Every row gives one point. The window is the flat piece filled in between its corners: a triangle in 3 columns, a solid with four corners in 4, and so on. A path goes straight from each point to the next, and from the last back to the first. After which points does the path pass through the window?

Window (4 x 4)
0.65 -0.51 0.04 -0.42

-0.06 -0.04 0.13 -0.38

-0.66 -0.05 0.90 0.30

0.37 -0.20 -0.27 -0.10
Path:
(1): 0.41 0.20 0.05 -0.34
(2): 0.01 0.28 1.08 -0.39
(3): -0.94 -0.44 0.31 0.69
(4): -0.17 -0.25 0.08 -0.10
(5): 0.27 0.59 0.14 -0.08
(6): 0.07 0.30 0.62 -0.19
(7): -1.02 -0.36 0.31 0.45
(8): -0.13 -0.44 -0.07 -0.50
Through the window after points: 2

Window (4 x 4)
-0.66 0.57 0.17 0.12

0.67 -0.69 -0.30 -0.58

0.45 -0.59 -0.41 0.03

-0.13 0.07 0.44 0.17
Path:
(1): -0.25 -0.24 -0.14 -0.10
(2): 0.33 0.27 -0.27 0.05
(3): -0.01 0.73 0.47 0.18
(4): -0.44 -0.07 0.36 0.06
(5): -0.43 -0.43 -0.13 -0.01
(6): 0.40 0.07 -0.19 0.09
(7): 0.73 0.00 -0.29 -0.06
(8): 0.39 -1.43 -0.23 -1.09
(9): -1.14 0.23 0.94 -0.23
(10): -0.31 0.58 -0.11 0.20
(11): -0.12 0.39 0.18 0.26
(12): -0.75 -0.17 0.45 -0.23
(13): -0.65 -0.50 0.08 -0.31
(14): 0.62 0.26 0.23 -0.02
(15): 0.08 0.43 -0.08 -0.04
(16): -0.34 -0.40 -0.21 0.01
Through the window after points: 5, 7, 11

Window (6 x 6)
0.05 -0.35 -0.97 0.22 -0.10 0.30

-0.38 -0.17 -0.31 -0.77 0.42 -0.63

-1.00 0.33 -0.21 -0.46 0.14 -0.76

0.04 0.58 0.83 0.02 0.34 -0.26

-0.42 0.18 0.79 -0.20 -0.19 -0.17

-0.05 0.67 0.93 -0.01 0.07 0.76
Path:
(1): 0.26 0.42 -0.29 -0.17 -0.49 -0.10
(2): -0.17 -0.17 0.16 0.08 0.25 0.39
(3): -0.54 -0.23 -0.11 -0.13 0.96 0.13
(4): -0.43 0.15 -0.12 -0.37 -0.48 -0.42
(5): 0.15 0.28 0.10 -0.66 -0.76 0.01
(6): -0.49 0.24 0.49 -0.10 0.81 0.07
(7): -0.91 -0.61 0.54 -0.02 0.07 0.13
(8): -0.32 0.73 -0.33 -0.55 -0.05 -0.45
(9): -0.37 0.40 -0.30 -0.44 -0.04 -0.62
(10): -0.35 -0.49 0.22 0.25 0.42 0.05
(11): -0.50 0.08 0.51 0.58 0.48 -0.09
(12): 0.26 -0.05 -0.20 -0.66 -0.47 0.25
Through the window after points: 5

Window (8 x 8)
-0.64 0.11 0.32 -0.14 0.01 -0.39 0.46 -0.18

0.15 0.15 0.33 0.30 0.45 -0.16 -0.74 0.28

0.08 -0.73 -0.17 -0.06 0.07 0.76 -0.19 0.21

-0.37 0.73 0.75 0.24 0.91 -0.27 0.19 -0.80

0.75 -0.86 -0.59 -0.13 -0.19 0.06 -0.32 0.15

-1.17 -0.03 -0.43 0.14 0.85 0.11 -0.05 -0.53

-0.06 -0.46 -0.10 0.47 -0.13 0.31 -0.64 -0.32

-0.04 -0.34 -0.67 -0.38 -0.17 0.68 -0.71 -0.13
Path:
(1): 0.19 -0.64 -0.15 -0.22 0.05 0.13 -0.57 -0.31
(2): -0.20 -0.21 -0.97 0.10 -0.01 0.48 0.35 0.14
(3): -0.14 0.08 -0.76 -0.14 -0.01 0.46 -0.32 0.10
(4): 0.01 -1.03 0.01 -0.43 -0.16 0.66 -1.08 -0.64
(5): -0.08 -0.44 -0.09 -0.19 0.37 0.15 -0.41 0.06
(6): -0.15 0.19 -0.49 0.30 0.04 0.39 0.02 -0.25
(7): -0.39 0.17 -0.68 0.80 0.08 0.60 -0.03 -0.46
(8): -0.64 -0.21 0.59 -0.45 0.43 -0.22 -0.40 -0.26
(9): -0.65 -0.49 0.45 -0.66 1.06 -0.02 -0.21 -0.29
(10): -0.29 -0.18 -0.62 0.38 -0.03 0.35 -0.32 -0.04
(11): -0.25 -0.04 -0.46 0.44 0.30 0.46 -0.40 -0.11
(12): 0.04 -0.78 -0.13 -0.23 0.12 0.40 -0.48 -0.20
Through the window after points: 3

Window (8 x 8)
-0.68 0.15 0.33 -0.24 0.01 0.03 0.77 -1.04

-0.56 0.07 0.02 0.10 0.24 0.00 -0.81 0.56

-0.05 -0.32 0.14 -0.40 0.44 -0.40 -0.22 -0.18

-0.45 -0.15 0.79 -0.08 -0.26 -0.84 -0.22 -0.03

-0.58 -0.56 0.39 0.20 -0.34 0.56 0.76 -1.39

-0.14 0.34 -0.16 0.23 -0.39 0.16 -0.79 -0.32

-0.08 0.25 0.55 0.20 0.58 -0.14 -0.75 0.02

0.57 0.14 -0.05 0.67 -0.52 -0.09 0.29 0.97
Path:
(1): 0.01 0.11 0.62 -0.25 0.20 0.00 -0.51 0.07
(2): 0.04 -0.07 0.58 -0.38 -0.48 0.35 -0.33 -0.22
(3): -0.28 0.09 -0.31 0.55 0.25 -0.06 0.14 -0.05
(4): -0.63 0.46 -0.08 0.53 0.21 -0.67 0.08 -0.03
(5): -0.01 -0.16 0.66 -0.26 -0.04 -0.30 -0.64 0.19
(6): -0.45 -0.06 1.04 -0.03 0.05 0.20 -0.27 -0.35
(7): -0.23 0.11 -0.95 0.04 0.46 -0.65 -0.24 -0.69
(8): -0.72 0.11 -0.20 0.26 -0.07 -0.71 -0.04 -0.02
Through the window after points: none

Window (9 x 9)
0.01 0.12 -0.28 0.28 0.03 1.00 0.16 -0.31 -0.67

-0.93 0.67 0.38 0.17 0.08 -0.30 0.13 0.14 -0.09

-0.78 -0.36 -0.63 0.11 -0.53 0.60 -0.83 0.64 0.35

0.16 -0.11 0.50 0.05 0.15 -0.09 0.20 -0.73 0.77

0.08 -0.11 -1.35 -0.23 -0.23 0.71 -0.56 -0.46 0.39

-0.02 0.39 -0.19 0.54 -0.63 0.46 -0.53 -0.30 -0.42

0.07 0.37 0.71 -0.08 0.08 -0.58 -0.64 1.06 1.25

0.63 -0.42 -0.47 0.42 -0.37 -0.46 -0.13 0.21 -0.44

-0.74 0.31 0.34 -0.44 -0.86 -0.23 0.71 0.68 -0.52
Path:
(1): 0.18 0.02 -0.33 0.24 -0.57 0.17 0.24 0.29 0.41
(2): -0.10 0.22 0.16 -0.05 -0.03 -0.15 -0.21 0.05 -0.25
(3): 0.13 -0.20 -0.02 -0.43 -0.14 0.24 -0.48 -0.29 -0.07
(4): -0.22 0.45 -0.15 0.51 -0.02 0.35 0.04 0.44 0.22
(5): -0.20 0.08 -0.26 0.33 -0.96 0.14 0.45 0.61 0.55
(6): -0.58 0.12 -0.03 -0.02 0.13 0.14 -0.90 0.24 0.13
(7): -0.05 -0.01 -0.15 -0.42 -0.12 0.25 -0.42 -0.17 -0.01
(8): -0.08 -0.03 -0.20 0.57 -0.46 0.16 -0.01 0.28 0.56
Through the window after points: 3, 5

Window (9 x 9)
0.02 0.46 1.15 0.57 0.05 0.68 0.41 0.14 -0.38

0.11 0.95 0.42 0.66 0.67 0.30 -0.24 -0.30 -0.59

0.22 0.29 -0.39 0.40 -0.48 0.42 0.62 0.38 0.27

-0.91 -0.04 -0.39 -0.58 0.58 -0.84 -0.51 0.24 -0.60

-0.35 -0.22 -0.51 0.01 0.60 -0.65 0.32 -0.10 -0.35

0.16 0.36 0.21 0.05 -0.31 0.41 0.55 -0.04 0.95

0.34 0.70 0.14 0.09 0.37 -0.41 0.29 0.12 -0.62

0.13 -0.37 -0.37 -0.26 -0.57 -0.16 0.33 -0.23 -0.33

0.32 -0.40 -0.42 -0.04 0.06 -0.33 -0.02 0.32 0.21
Path:
(1): 0.09 -0.20 -0.77 -0.13 0.53 0.44 0.56 0.22 -0.49
(2): 0.21 0.28 -0.34 0.12 0.56 0.31 0.32 -0.19 -0.50
(3): -0.01 0.46 0.24 0.27 -0.31 -0.54 0.23 0.37 0.00
(4): -0.09 0.10 -0.24 0.40 -0.12 -0.44 0.11 -0.11 -0.08
(5): -0.27 -0.02 0.01 -0.65 0.48 0.58 -0.01 0.43 -0.24
(6): -0.08 0.33 -0.85 -0.65 0.67 0.18 0.43 0.06 -0.31
(7): 0.19 0.29 0.63 0.98 -0.19 -0.50 0.12 0.03 -0.27
(8): -0.18 0.67 1.51 0.55 -0.40 -0.33 -0.08 -0.14 -0.08
Through the window after points: 2, 6, 8

Window (11 x 11)
0.31 -0.45 -0.04 -0.20 0.12 -0.58 -0.51 -0.43 0.16 -0.51 -0.75

0.12 -0.66 -0.39 -0.54 -0.02 -0.28 -0.19 0.35 0.26 -0.51 -0.08

0.40 0.08 -0.76 -0.04 -0.56 0.08 -0.50 -0.10 0.09 -0.05 0.60

-0.16 -0.04 -0.16 0.42 0.85 -0.39 0.05 -0.17 -0.20 0.51 0.25

0.12 -0.17 -0.30 0.67 -0.93 0.25 0.00 0.12 0.21 -0.10 0.53

-0.05 -0.29 -0.57 0.20 0.59 0.29 0.57 -0.52 0.27 0.63 0.40

0.63 -0.17 -0.09 -0.62 0.01 -0.97 -0.45 0.12 0.92 -0.69 -0.46

0.62 -0.59 0.03 0.02 0.79 -0.26 0.06 -0.26 -0.02 0.56 0.17

0.00 -0.23 -0.83 0.52 -0.81 0.68 -0.56 0.41 0.60 0.34 0.45

0.25 0.11 -0.06 0.17 0.75 0.50 0.17 -0.11 -0.03 0.30 0.23

-0.21 -0.31 -0.26 0.08 -0.78 0.47 -0.62 0.00 0.65 -0.08 0.83
Path:
(1): 0.06 -0.35 -0.72 -0.54 -0.55 -0.59 0.00 -0.49 0.23 0.52 -0.19
(2): 0.70 -0.10 0.42 0.58 1.03 0.13 -0.51 0.41 0.20 -1.06 -0.03
(3): 0.12 -0.75 -0.74 0.56 0.52 0.05 -0.41 -0.38 0.72 -0.73 -0.35
(4): 0.22 -0.07 0.14 -0.37 -0.27 -0.36 -0.24 0.03 0.02 0.26 -0.08
(5): -0.09 -0.34 -0.08 0.00 -0.42 0.02 0.00 -0.23 0.20 0.46 0.27
(6): 0.69 -0.09 -1.21 0.35 0.83 0.27 -0.35 0.06 0.39 -0.30 0.24
(7): 0.63 -0.52 -0.24 0.09 0.88 0.07 -0.27 -0.05 0.50 -0.14 0.55
(8): 0.18 -0.19 -0.20 -0.21 -0.07 -0.46 0.10 -0.20 0.26 0.25 -0.25
Through the window after points: 5, 7

Window (11 x 11)
-0.56 1.17 -0.86 -0.23 -0.46 0.20 0.19 0.65 0.19 -0.06 -0.37

0.19 1.04 -0.72 0.09 -0.71 0.57 -0.34 1.37 0.48 0.30 0.02

0.45 0.99 -0.36 -0.59 -0.41 0.73 0.15 0.57 -0.07 0.26 -0.30

0.54 -0.45 0.02 -0.11 0.49 -0.58 -0.43 -0.36 -0.21 -0.10 0.11

0.33 -0.06 0.48 -0.15 0.44 -0.66 0.04 0.35 -0.15 0.37 -0.38

-0.46 -0.53 0.60 -0.38 -0.48 -0.22 0.63 -0.21 0.52 -0.37 0.05

-0.83 -0.88 0.07 -0.22 -0.46 -0.03 0.17 0.12 -0.35 -0.09 -0.24

-0.55 -0.06 0.31 -0.05 -0.02 0.19 0.16 -0.13 0.20 0.49 0.37

-0.16 -0.32 0.04 -0.40 0.01 0.18 -0.14 -0.07 0.81 0.46 -0.41

0.07 -0.40 0.50 0.23 0.94 0.06 -0.58 0.21 -0.13 -0.40 -0.24

0.50 -0.45 0.07 0.70 0.59 0.00 0.11 -0.05 0.08 0.15 -0.34
Path:
(1): -0.40 0.34 -0.44 -0.76 0.82 -0.16 0.48 0.14 0.17 0.20 0.57
(2): -0.09 -0.82 -0.29 -0.27 0.41 0.20 0.26 0.05 0.39 -0.41 0.59
(3): 0.28 0.48 0.67 0.13 -0.27 -0.32 -0.16 0.44 -0.07 0.64 -0.75
(4): -0.25 0.49 0.02 0.17 0.14 0.19 -0.32 -0.58 -0.17 -0.10 -0.80
(5): -0.12 -1.04 0.09 -0.13 0.04 -0.37 0.18 1.19 0.40 0.00 0.58
(6): -0.44 0.30 -0.68 -0.05 0.44 0.04 0.53 0.78 0.44 -0.20 -0.03
(7): 0.09 -0.19 0.14 -0.13 -0.40 0.18 -0.31 -0.16 -0.03 0.20 -0.26
(8): -0.09 -0.80 0.60 0.35 -0.46 -0.05 -0.21 -0.10 -0.15 -0.12 -0.67
Through the window after points: none

Window (12 x 12)
-0.57 0.43 -0.14 -0.34 -0.19 -0.76 0.25 -0.82 1.05 -0.24 0.33 -0.35

-0.12 -0.07 0.34 0.26 0.47 0.07 0.03 0.59 0.04 0.55 -0.50 -0.22

0.43 0.49 0.14 -0.41 -0.18 -0.08 -0.66 -0.33 0.86 -0.14 0.31 -1.04

-0.07 0.46 -0.61 -0.86 0.14 -0.07 -0.71 0.01 0.19 0.08 -0.30 -1.18

0.28 0.24 -0.04 -0.96 0.08 0.09 -0.65 -1.23 0.37 0.43 -0.12 -1.31

-0.22 -0.34 -0.01 -0.03 -0.43 -0.01 -0.22 0.39 0.11 0.45 0.11 0.78

-0.36 -0.21 0.29 -0.17 0.04 0.38 0.56 0.29 -0.14 -0.25 0.60 0.40

0.01 -0.04 -0.21 0.67 -0.12 0.30 -0.28 -0.02 -0.48 -0.17 -0.19 0.54

-0.50 -0.81 0.38 0.27 -0.59 0.08 -0.01 0.17 -0.18 -0.30 -0.14 0.06

0.57 0.16 0.22 -0.39 -0.11 -0.84 -0.78 -0.32 -0.94 -0.19 0.17 -0.06

-0.44 0.24 0.75 0.03 -0.84 0.87 0.71 0.60 -0.39 0.29 -0.49 0.16

0.68 0.14 -0.05 -0.89 0.17 0.32 -0.08 0.09 0.41 0.04 -1.03 -0.70
Path:
(1): -0.13 0.29 0.63 -0.32 0.17 0.06 -0.53 -0.27 0.04 -0.03 -0.02 -0.31
(2): -0.19 -0.25 -0.93 -0.21 -0.65 -0.50 1.15 -0.11 0.38 -0.05 0.42 0.08
(3): 0.14 -0.34 -0.40 0.14 -0.97 -0.29 0.68 0.18 -0.25 0.34 0.09 -0.12
(4): -0.08 0.55 0.30 -0.41 0.53 0.33 -0.58 -0.15 0.36 -0.08 -0.30 -0.22
(5): -0.63 0.86 -0.03 -0.37 0.14 -0.17 -0.38 -0.63 0.54 0.13 -0.31 0.00
(6): 0.15 -0.15 0.05 -0.33 -0.42 -0.17 0.15 -0.13 0.33 -0.11 0.26 -0.73
(7): 0.07 0.11 -0.20 0.12 -0.26 -0.04 -0.11 0.03 0.22 0.12 0.18 -0.36
(8): -0.28 0.22 0.45 -0.41 0.26 -0.14 -0.30 -0.42 0.33 -0.18 -0.40 0.01
(9): -0.34 0.12 -0.15 -0.84 0.03 -0.16 -0.76 0.05 0.14 -0.01 -0.46 -0.66
(10): 0.77 0.84 -0.94 0.01 0.06 0.39 0.28 -0.21 0.16 0.30 0.45 -1.40
(11): 0.48 0.24 -0.16 0.01 -0.43 0.13 0.24 0.51 0.28 0.56 -0.03 -0.46
(12): -0.22 -0.11 0.25 -0.28 0.45 0.12 -0.43 -0.34 -0.11 -0.14 -0.48 -0.14
Through the window after points: 1, 5, 7, 9, 11

Window (12 x 12)
0.75 -0.40 -0.71 0.29 0.33 -0.51 -0.77 -0.53 -0.37 0.13 0.30 0.46

0.17 0.76 -0.59 0.10 -0.11 -0.05 -0.30 0.04 -0.40 0.07 -0.09 0.79

0.89 0.21 0.42 0.00 -0.15 0.00 -0.36 -0.06 0.70 0.78 0.50 0.50

0.02 0.81 0.45 0.18 0.59 -0.06 -0.05 -0.42 0.41 0.26 -1.01 0.17

-0.77 -0.57 0.41 1.13 0.15 -0.92 0.07 -0.22 -0.28 -0.32 0.41 0.29

0.38 0.02 0.24 0.52 0.05 -1.14 -0.27 0.26 0.45 0.43 0.09 0.81

0.17 0.20 -0.29 -0.48 0.28 -0.12 -0.10 0.15 -0.48 -0.63 -0.07 0.27

-0.56 -0.22 0.03 0.40 0.26 -0.27 -0.01 0.03 0.03 0.29 -0.60 -0.51

-0.62 0.41 -0.40 -0.83 -0.04 0.00 -0.11 -0.30 0.56 -0.54 -0.35 -0.12

-0.89 -0.66 -0.06 0.11 0.23 0.49 0.66 -0.17 0.33 -0.02 -0.98 0.09

0.15 0.22 -0.90 0.28 0.31 0.36 -0.04 0.37 0.61 -0.43 -0.15 0.23

0.74 -0.19 -0.90 0.25 0.08 -0.79 0.48 -0.25 0.70 0.19 0.79 -0.13
Path:
(1): 0.29 0.22 -0.53 0.24 0.03 -0.06 -0.24 0.09 0.42 -0.37 -0.20 0.14
(2): -0.65 -0.12 -0.41 -0.23 0.88 0.24 0.48 0.24 0.17 0.36 0.19 0.68
(3): -1.28 -0.12 -0.63 0.48 0.51 -0.70 -0.15 -0.02 0.16 0.53 0.41 0.48
(4): 0.46 -0.18 0.48 0.48 -0.19 -0.32 0.14 -0.23 -0.10 -0.63 -0.19 0.14
(5): 0.48 -0.11 -0.22 0.86 -0.33 -0.46 -0.15 -0.36 0.13 0.01 -0.38 0.31
(6): -0.09 0.12 -0.03 -0.32 0.77 -0.05 -0.09 0.31 0.22 0.31 0.33 0.27
(7): -0.16 0.41 -0.69 -0.12 0.77 0.14 -0.43 -0.10 -0.17 0.01 0.23 0.53
(8): 0.61 -0.08 -0.05 0.15 -0.24 -0.36 -0.15 -0.04 0.12 -0.01 -0.06 0.27
(9): 0.86 -0.15 0.28 0.76 -0.18 -0.08 0.13 -0.37 0.49 -0.42 -0.44 0.42
(10): -0.81 0.26 -0.35 0.10 0.41 -0.65 -0.31 0.13 -0.12 0.71 0.15 0.29
(11): -0.20 0.55 -0.67 -0.07 1.26 -0.39 0.14 -0.47 -0.10 0.40 0.00 -0.01
(12): 0.52 -0.23 0.12 0.32 -0.76 -0.18 -0.24 0.19 0.64 -0.29 0.07 0.63
Through the window after points: 1, 3, 7
